Rows are points. The window is the flat piece filled in between its corners: a triangle in 3 columns, a solid with four corners in 4, and so on. A path goes straight from each point to the next, and from the last back to the first. After which points does the path pass through the window?

Window:
[[ 31  27 -34 -17]
 [  6  -2  60 -24]
 [ 85 -17 -54 -15]
 [-69  -1  -6 -36]]
Path:
(1): [ 72  -9 -42 -38]
(2): [ 67 -19 -40  10]
(3): [47 -2 10 50]
(4): [ 51   8  12 -40]
(5): [ 70   0 -14 -63]
(6): [ 63   0 -22  31]
(7): [40  1 12 25]
(8): [ 53  14  16 -62]
(9): [-17   0  -8 -95]
(10): [-32 -15 -10  28]
(11): [-6 -6 46 14]
(12): [  8   2  44 -63]
(13): [ 44  15 -19 -62]
(14): [ 36  -8 -20  31]
(15): [-59   1  33  11]
(16): [-41  12  35 -58]
Through the window after points: 1, 11, 13

Window, 6 rows:
[[ 16  24  -2 -36  19  -9]
 [-31  45   7   1  18  -4]
 [  8  42  42  -5   6  -4]
 [-12  24  -5  -3 -21   1]
 [ -6 -95 -14 -28   5  -9]
 [ 14 -14 -12   5  17  -8]]
Path:
(1): [  2  25  20  -7  -2 -32]
(2): [ 9 22 23 -8 15 40]
(3): [ -2 -10   8 -12  10   7]
(4): [ -4 -11   9  -9  -3 -46]
(5): [ -2 -20 -16 -26   0 -45]
(6): [ -3 -23 -16 -27  15  16]
(7): [  4 -15   0 -17   2  19]
(8): [  5 -14  -1 -12  -5 -18]
Through the window after points: 1, 3

Window, 8 rows:
[[ 57 -15 -18 -30 -74   6  26 -14]
 [  5 -47 -32 -46 -32  31  15 -15]
 [-27 -12  35   3  11  51 -20 -29]
 [ -7  36 -46  17 -20  10 -19  -1]
 [ 82 -21 -43 -40 -17 -21  19 -12]
 [-59  -9  29 -11   3  20  29 -31]
 [ -8  64 -16 -33   1  31 -23 -14]
 [-53  25  39 -45  20 -27 -95 -33]]
Path:
(1): [  3  10 -16 -15 -12  17 -20 -37]
(2): [ 14   0 -14 -35 -30  17 -11 -87]
(3): [ 18 -11  17 -40 -20  10   8  29]
(4): [-37  11  23 -23  -1  17 -26  -3]
(5): [-34  14   4 -16  -1  16 -23 -45]
(6): [-26  -3   8  -3   1  33 -20 -48]
(7): [-18  -1  28 -10   5  30 -24  -5]
(8): [  6  -6   4 -12  -9  15 -29  57]
Through the window after points: 6

Window:
[[  8  46  25  -5  -9  -8 -15 -53  23]
 [ -3  15  -2 -24  59  38  26  11 -44]
 [ 47   6  13  85  -4 -63  -7  18  21]
 [ 63  25  37 -33  20  -7  -3  22   3]
 [  6  14  -1  -7  34  21 -41  -9 -15]
 [-95 -44  29  21  30 -12 -13   0 -23]
 [-11  19 -11 -35  14 -34  -6  18   6]
 [-31 -18  -4 -41 -45  -2   3  27  16]
 [ 85 -43  14 -24   7 -28   5 -88  32]]
Path:
(1): [-16   7  12  12  20  -2   4  30  42]
(2): [-16 -10  -1 -28   7  26  17  29  35]
(3): [ -3  -2   3 -26 -13 -18  -7  -8 -29]
(4): [  4  26  11 -16 -22 -26 -10 -35 -29]
(5): [  1  21  21  -8   4  10  -9 -17  57]
(6): [  1  -2  17  -9   9  -2 -22 -14  79]
(7): [ 11  -2   8  -7 -27 -27 -17 -17  -6]
(8): [ 10  29   8  -7 -15 -33 -20  16 -39]
Through the window after points: 2, 4

Window, 11 rows:
[[ 13  -6  24   0  31 -23  -6  -1 -38 -18   8]
 [ 49 -16  32  22 -23  24  15 -24 -31 -16 -33]
 [  7  10 -24  51 -25 -19  30  14  27 -18 -12]
 [-95   6 -75  14 -53  24  50   5  46 -52 -10]
 [ 27  -4 -56 -15  -7 -18  17  -9  -1  25  -1]
 [ 23   9 -14  -3  51  32  16  19  -1 -16  -4]
 [ 46 -71   0  56 -65 -15 -90  -6 -25 -58 -18]
 [ 44  19   5 -18 -21 -12 -16  25 -17   3 -16]
 [-13  40 -10   9   2  45   0 -10 -41  46  13]
 [ 50  16  10  -6   3 -15 -19 -28  24   5  -8]
 [-50 -41 -16  19 -41  25   2  23  18   2  12]]
Path:
(1): [ 24   6  -3   5 -19   5  -7  -9 -12 -23  15]
(2): [ 19  -5 -13  17   6 -16   0  -3 -21   4 -35]
(3): [  0 -11 -23   2   2  -3 -11 -11  -3  33 -40]
(4): [ 30  20 -18  -2 -38  12  23  19 -11 -27  57]
(5): [ 17   3 -15 -10 -48   0   3   3 -13 -23  57]
(6): [ -9 -12 -12  32 -16  -7  -6  -7   1  18 -39]
(7): [-15  -7   8  30  -5   9  -1  15 -18   7 -44]
(8): [ 38   2  20   0 -30  22   3 -21  -8 -43  48]
(9): [ 47  -6  -3  -2 -55   6  11   4  -1 -33  47]
(10): [ -5  -2  -9  22   6 -14 -23 -17 -11  16 -48]
(11): [-30  -6   6  32 -17 -20 -19   5  -8  -3 -69]
(12): [ 23 -12  -1  16 -15  10  -3   4  -6 -22  12]
Through the window after points: 3

Window:
[[ 28 -54  17  21 -43  41  40  34 -11   4  22  -5]
 [ 26 -39 -17 -31 -29  46  -3   8   7   6  53 -27]
 [-33  57  66 -60  41 -95  28  35   9  -8  35  32]
 [-18  58  -8  23 -72  30   9 -39  39   0   3 -14]
 [ 25  19 -18  13 -29   3  11 -62 -13  -4   3  14]
 [ 31  75 -14  23 -20  69   7 -23   3 -27 -29 -40]
 [-55  34  37 -21  66 -50  -4  37  24  84 -33   5]
 [ 30 -46 -16 -13 -86  29  -9 -16  -1 -64 -12 -13]
 [-35  32  19  37   9 -10 -23 -32  30 -38  28   7]
 [-37  71  22  29 -25  52 -61  27 -47  43  23  -3]
 [ 42   6  46   7 -41  34  -5 -50  24  10 -16 -34]
 [-13 -20  15 -20 -35  37  40 -48 -15 -27  -1 -37]]
Path:
(1): [  8   3   4  15 -24   8   6 -14  -6  -1  10 -34]
(2): [ -1  26 -30  24 -43  -5  15 -21 -17  -2  -6 -67]
(3): [ -9  34  29 -14   9  70   0   2  12 -31  11  42]
(4): [-29  -6  25 -40 -21  65  16 -23   2  13   9  63]
(5): [  6  -1  15  42  -9 -49  -4  10   7  -9  28 -46]
(6): [ 12  28  -4  25 -21   1  11  -4   0  -3  -1 -52]
(7): [ 14  16   6 -37 -24  93 -11 -27  12 -10  -1  42]
(8): [ 14  12  11  -4 -19  28  22 -17  16 -16   1   9]
(9): [  4  -7   6  24 -43  -8   6  -9  -4  13   2 -63]
(10): [ 10  15   3  43 -21  -7  15  13 -33   0  16 -47]
(11): [ -4   6  25 -25 -17  71  -1 -22  55 -16  -4  43]
(12): [ 25  10  65 -16 -32  55   3 -15  31  30 -18  55]
Through the window after points: 6, 10, 12

Window:
[[-33  23   7  31  -3  20  18  31  16  41 -19  -2  -6  26]
 [-10  38 -65  29  75  10 -12  20 -27   2 -37  33   1 -30]
 [ 26 -33 -20 -65 -48  27  13 -32 -47  36  34  -4 -13   4]
 [  9  -9 -26   3 -29  63 -40  21 -37 -59 -22  -6  -9 -27]
 [ 15  -4 -26  43 -11 -43 -71  37 -27 -61  19 -31   6 -23]
 [-15 -30  56 -64  -4 -46   3  53  -6   3 -21 -31  39  -1]
 [ -6 -28 -23  26  32  49  23   1 -11  -7  33 -25  16 -33]
 [ 38 -20  42  10 -41  21  39  13 -51  37  15  71  28 -33]
 [ 17 -22  56  -1 -25  12 -16 -44 -68 -40 -28  62 -27 -44]
 [  2  12   8   3  53  24 -64  42   2  12  33   9  -4 -73]
 [ 27   0  21   4   3  31  38  42  44  -3 -23  25 -45 -13]
 [ 49  41  20 -11 -46  82  79  -9  -5  10  53 -29   7  34]
 [ 26 -32  -9  -1  33 -12 -95  16   6 -22 -43 -29  21 -19]
 [-33   3 -49 -24 -33   5  17 -14  26 -31  25 -20  68  36]]
Path:
(1): [ 39  13   7 -16 -37  44  15 -11  -6   8 -33 -19  -3 -43]
(2): [ 10  -6  -9   3 -16  10  -4 -13   9   6 -19  15   8 -73]
(3): [  5 -13  32  -5  11  19 -16  16 -44 -19  16  15   0  -3]
(4): [ 14 -19  13  16  29   8 -18  55  -3 -17  29  45   9  57]
(5): [ 10  16  12 -10 -39  26  35  -1  -6  16 -15 -28  -1 -45]
(6): [ -3  18 -12  12  -5  16  20 -17   6  11 -14 -23   8 -63]
(7): [ 10 -16  -6   8  14  40   9  12 -24 -16  23   6   7   2]
(8): [  1 -13  13  -3  18  17 -22  32 -17  -8  18   5   6  11]
(9): [  7  16 -33   9 -33 -26  -5  -2   2   8 -35 -26  15 -78]
(10): [  7   2  12   7 -22  18  -2  10  -5   6   4 -13   3 -41]
(11): [ 11 -36  18 -15   1  34 -25  22 -33 -25  28  26   2  28]
(12): [ 12 -22  33 -13  15  28 -10  25 -24  -4  -1  18 -13   1]
(13): [ 33  14  -8  12 -48   2  12   6 -22  18  -6  -8  -1 -65]
(14): [ 25   4 -13  -4  -3   6 -41  -5  -1   3 -35 -31  14 -48]
(15): [  5 -44   0  -3  35   9 -50  40 -14 -33   5  18   3  25]
(16): [ -4  -7   6   2  12  40  19  21 -14  -9  26  21   4  13]
Through the window after points: 2, 4, 6, 8, 14
